Each row of a before or after table is a point. One or more steps were done to the points. Then noise was added and the rows were shuffled. The steps act on how far a point lies along the listed directions, d1 being the first. Name the steps. A step turns or swaps two directions, mirrors them in a line or flattens them onto one, adds a multiple of one to another, or multiplies one. Angles are multiples of 10 degrees, from the lower direction toward the higher: turns from -170 to 170, lines from 10 to 170 but not 90. Use the fewest steps. Two steps may share a direction if one is a turn and the other turns, adds or multiplies; they go together, in the order done. Otherwise the lowest direction goes first.
In the rows, 128 means zero.

Directions:
(1): [110 172 162]
(2): [ 73 110 122]
(3): [122 162  81]
Before (9 x 3):
[[110 117 124]
 [ 90 179 138]
 [127  74 175]
 [141 100 119]
 [162 116 101]
 [ 63 128 129]
 [120 127 180]
 [104 126  76]
 [ 65 151 106]]
After, 9 rows:
[[159 129 109]
 [142 107 108]
 [ 57 180  98]
 [ 63 146 101]
 [ 96 156  64]
 [144  63 137]
 [ 85 171 156]
 [104 131 114]
 [129 100 166]]
Steps: turn d1 and d3 by -30 degrees; add 0.7 times d2 to d3

Directions:
(1): [105 118  83 171]
(2): [ 72 119 164 133]
(3): [121  75 108  92]
(4): [156  88 157 165]
Before, 12 rows:
[[101 167 171  93]
 [ 90 117 106 137]
 [123 127 172 155]
 [122 168 192  51]
 [ 87 108 151 205]
 [167 101 193 182]
 [107 130 150 155]
 [ 89 129 106 169]
 [187 162 145 112]
 [141 146 102 125]
 [128 107 135 129]
 [115 120 132 180]]
After, 12 rows:
[[ 97 144 162 110]
 [111 178 117 163]
 [109 117 128 132]
 [106 156 139 122]
 [ 72 113 213 127]
 [111 151  96 144]
 [139 149 125  58]
 [150 110 121  24]
 [ 63 185 158 149]
 [159 130 124 144]
 [ 99 160 151 150]
 [175 100 173 111]]
Steps: turn d1 and d3 by -50 degrees; turn d2 and d4 by -70 degrees

Directions:
(1): [173  95 163 130 123 179  84 144]
(2): [112  74 168 152 106  92 157 160]
(3): [119 154 129 100 101  88  72 175]
(4): [ 68 115 169  86 128 144 111  91]
(5): [144 125 138  68 177 129 162 168]
Before, 9 rows:
[[161  79 169 101 161 168 157 138]
 [145  80 139 159 120 143 162 118]
 [107 110 127 116 116 115 104 150]
 [144 170 100  88 158 170 116 135]
 [136 111 104 167 114 111 151 139]
 [127 125 122 109 160 138 165 117]
 [145 128 116 148 117 102 132 188]
 [155 130  95 138 108  82 118 167]
 [142  81 180 118 135 145 140 151]]
After:
[[185 126  67 201 110  90 162 175]
 [110 132 121  99 157 126 162 117]
 [148 168  98  93 159 172 120 136]
 [117  77 186 110 142 152 153 125]
 [ 98  98 144 106 117 130  95 139]
 [237 136  55 189 106  75 128 216]
 [133  80 168  95 169 165 178 113]
 [149  94 118 171 123 124 182 121]
 [219 136  78 196 118  96 146 229]]
Steps: turn d1 and d3 by -30 degrees; multiply d4 by 3

Directions:
(1): [ 93 149  99 105  84 128 132 192 153 171 160]
(2): [109 121  86 151 108 218 132 120 136 106  99]
(3): [137 172  44 133 134  90 110  91 122 135 114]
(4): [121 143 160 135  91 146 113  78  98 204 117]
(5): [198 107 126 139  50 110 133 130 149 114 116]
(6): [131 166 154 160 148 120 124 155 183 147  58]
Before (9 x 11):
[[119 122 140 141 145 172 120 107 128 131 120]
 [118 123 168 120 168 120 121 116 108 139 129]
 [153 131  63 141   7 139 120 158 155 155 136]
 [169 108 115 151  81 126 118 107 127 125 110]
 [122  84 141 123 141 185 138 145 144  91 124]
 [159 129 155 162 110 163 144 136 153 111  70]
 [103 116 151 103 135  99 119 170 153 172 148]
 [120 112 120 148 187 159 138 163 155  86 123]
 [119 144 120 138 121 146 127 106 132 135 128]]
After (9 x 11):
[[116 149 130 127 141 119 132 136 144 130 141]
 [176 110  89 130  75 108 132 149 142 126 160]
 [137  98 119  89  85 118 127 148 128 142 175]
 [ 94 142 141 138 120 141 110 123 117 189 120]
 [152  82 125 127 165 112 115  85 115  94 124]
 [118 155 209 137 156  67 103  89  99 215 125]
 [112 162  79 110  95 120 127 117  96 173 158]
 [114 129 105 112 132 127 126 156 142 129 164]
 [123 107  98 125 139 161 129 137 126  88 131]]
Steps: turn d1 and d2 by -130 degrees; mirror d3 and d6 in the line at 40 degrees; turn d4 and d5 by -100 degrees

Directions:
(1): [ 81  88  57 144 152 107 147  80  74 126 130 133 123 113]
(2): [ 94 148 119 110 147 125  43 102 145 179 116 147  97 164]
Before, 11 rows:
[[215 137 172 168  88 166 214 195 119  61 156  92 178  82]
 [118 100 115 129 159 123 133  89 108 156 143 147 119 144]
 [106 130 126 107 133 132  97 136 118 149 131 136 124 132]
 [142 119 126 108 106 156 142 142 158 116 146 117 138 142]
 [197 175 211 129  86 143 113 182 184 122 139 102 137 149]
 [104 101  76 141 158  99 126  88  89 114 110 152 130 106]
 [192 128 197 105  94 150 149 160 162 124 132 130 157 126]
 [155 121 124 142 123 112 133 143 133 117 126 131 119 109]
 [115  48  46 181 119 107 244  91  43  61 158 105 173  83]
 [160 150 168 112 111 146 149 157 168 126 121 143 142 132]
 [ 98  81  60 132 121 119 180 103  43 117 119 132 135 111]]
After (11 x 14):
[[113 137 134 107 131 135  98 143 122 147 135 137 122 133]
 [117 102 122 128 155 127 123  93 110 160 147 152 114 150]
 [195 112 137 183 100 153 232 171  94  53 156  92 177  67]
 [205 161 207 136  81 141 149 189 173 102 142  95 143 130]
 [189 116 187 112  95 147 174 156 149 108 133 124 163 118]
 [140 120 124 109 110 150 153 140 153 115 147 113 137 141]
 [ 81  89  54 127 126 119 151  92  49 135 113 135 126 123]
 [ 96 107  77 138 165  94 104  87  98 128 107 153 119 117]
 [156 118 123 140 126 118 132 138 131 118 128 136 118 109]
 [ 81  46  20 176 133  99 208  58  34  85 152 118 157 104]
 [165 146 164 118 107 143 168 157 163 116 122 141 146 125]]
Steps: turn d1 and d2 by 20 degrees

Directions:
(1): [ 99 112 106 207 127  86 122 166  97 105 163 102 149 141  84  86 104 165]
(2): [157  86 112 121  85 105 151  95 157 114 192 188  79 153 119  99 106 106]
(3): [142  80 152 103 127 206 107 190  66 129 125 152 112 131 108  99 111 114]
Before:
[[110 138 135 129 134 142 122 147 104 126 102 116 133 126 125 132 124 138]
 [119 135 129 143 136 134 120 144 112 130 124 104 149 120 124 133 133 138]
 [126 120 118 135 120 120 133 121 121 122 137 134 118 143 127 120 123 134]
 [126 122 110 156 111  87 135 108 142 128 157 128 122 128 131 123 120 138]
 [124 114 115 140 110 114 132 118 119 134 151 134 133 132 118 112 121 133]
 [156 100 136  71 126 183 123 141 120 141 114 154  96 135 134 128 128 101]
 [120 144 107 142 119  94 134 111 143 117 125 114 144 133 127 141 123 144]
 [128 120 129 148 116 102 137 113 141 111 152 132 124 129 121 120 124 124]
 [106 139 121 157 131 124 119 143 113 123 114 104 151 115 122 129 133 141]
 [114 132 129 109 145 156 117 155  92 133 103 116 148 120 113 136 129 141]
 [127 136 141 106 141 146 118 142 117 121 111 132 131 126 129 130 137 138]
 [150 115 130 114 117 110 139 104 143 121 145 157 107 141 117 119 121 124]]
After:
[[132 100 124 102 120 152 127 146  99 125 143 154 115 136 103 113 114 127]
 [140 152 132 114 134  96 138  88 161 129 115 128 128 128 135 148 140 131]
 [106 136 125 179 131  88 129 131 126 108 139  99 150 123 111 121 127 146]
 [113 129 111 156 125 102 131 124 119 119 137 117 132 142 121 118 123 147]
 [ 98 137 107 197 133  78 121 143 113 124 140  85 157 121 115 119 120 167]
 [105 138 114 159 133 116 118 153 103 116 112  94 160 129 112 130 118 157]
 [102 105 115 187 121 125 113 177  81 108 145 113 147 129  92  92 110 150]
 [119 112 131 131 118 142 126 150 101 118 131 139 113 137 113 111 111 131]
 [145 124 143  83 128 153 125 126 130 122 123 157 109 131 135 129 135 122]
 [187 127 137   7 113 171 148  55 197 158 108 187  67 130 182 174 152  65]
 [105 124 106 177 117  88 129 128 113 127 154 109 153 132 105 105 118 154]
 [122 107 124 159 124 135 118 163  95 120 152 118 138 132 105 105 117 139]]
Steps: multiply d1 by 3; turn d2 and d3 by -80 degrees

Directions:
(1): [114 138 106 112 163 111 182  40 147 115 109  84 117  88 131 149 112  79
 151  98 104  97 160  77]
(2): [126 138  74 113  90 116 118  71 150 109 137  89 100 151  88  85 126 125
 113 126 154 100 116 229]
Before:
[[137 140 118 140  78 137  81 168 129 127 133 140 126 174  98  77 153 162
  103 155 152 132  93 234]
 [123 130 149 128 159 133 139 144 112 143 116 142 131 105 157 134 126 118
  143 124 134 138 125  85]
 [138 118 156 138 144 138 142 162 124 143 130 138 143 116 119 140 131 112
  136 130 120 128 133  98]
 [130 129 145 135 132 123 119 150 122 125 129 123 148 120 140 136 137 128
  149 117 127 137 120 105]
 [131 138 129 116 148 140 142 125 122 128 116 130 138 120 134 124 133 124
  125 112 114 116 130  90]
 [130 136 143 126 140 129 121 151 128 133 127 147 144 115 132 136 136 132
  133 128 111 135 129 100]
 [129 132 172 138 143 125 129 193 132 136 139 162 143 118 145 151 137 136
  115 130 124 154 134  88]
 [149 135 102 136  66 134  88 143 138 114 149 131 120 171  96  64 148 166
  116 143 169 119  98 249]]
After:
[[140 118 146 136 129 137 131 162 127 140 135 133 138 128 109 125 133 119
  129 134 130 125 125 132]
 [144 131 140 141 120 135 127 148 127 124 131 145 141 129 134 115 142 141
  142 129 132 129 127 127]
 [130 133 159 136 124 124 116 191 135 132 146 158 136 133 133 133 138 144
  106 136 136 152 125 128]
 [131 137 135 125 128 128 112 150 130 130 131 144 139 124 124 125 137 137
  127 131 118 133 123 127]
 [131 130 138 134 123 122 113 149 123 123 132 121 145 128 134 127 137 132
  144 119 134 136 115 126]
 [132 137 151 145 123 138 114 173 119 137 117 151 144 137 132 120 148 141
  125 142 120 140 118 129]
 [125 131 135 125 138 132 125 142 115 139 123 138 124 121 142 114 128 127
  133 130 147 134 115 132]
 [132 139 119 114 136 140 133 123 125 126 120 127 133 131 124 112 135 129
  118 115 123 115 122 120]]
Steps: flatten d1 and d2 onto the line at 30 degrees
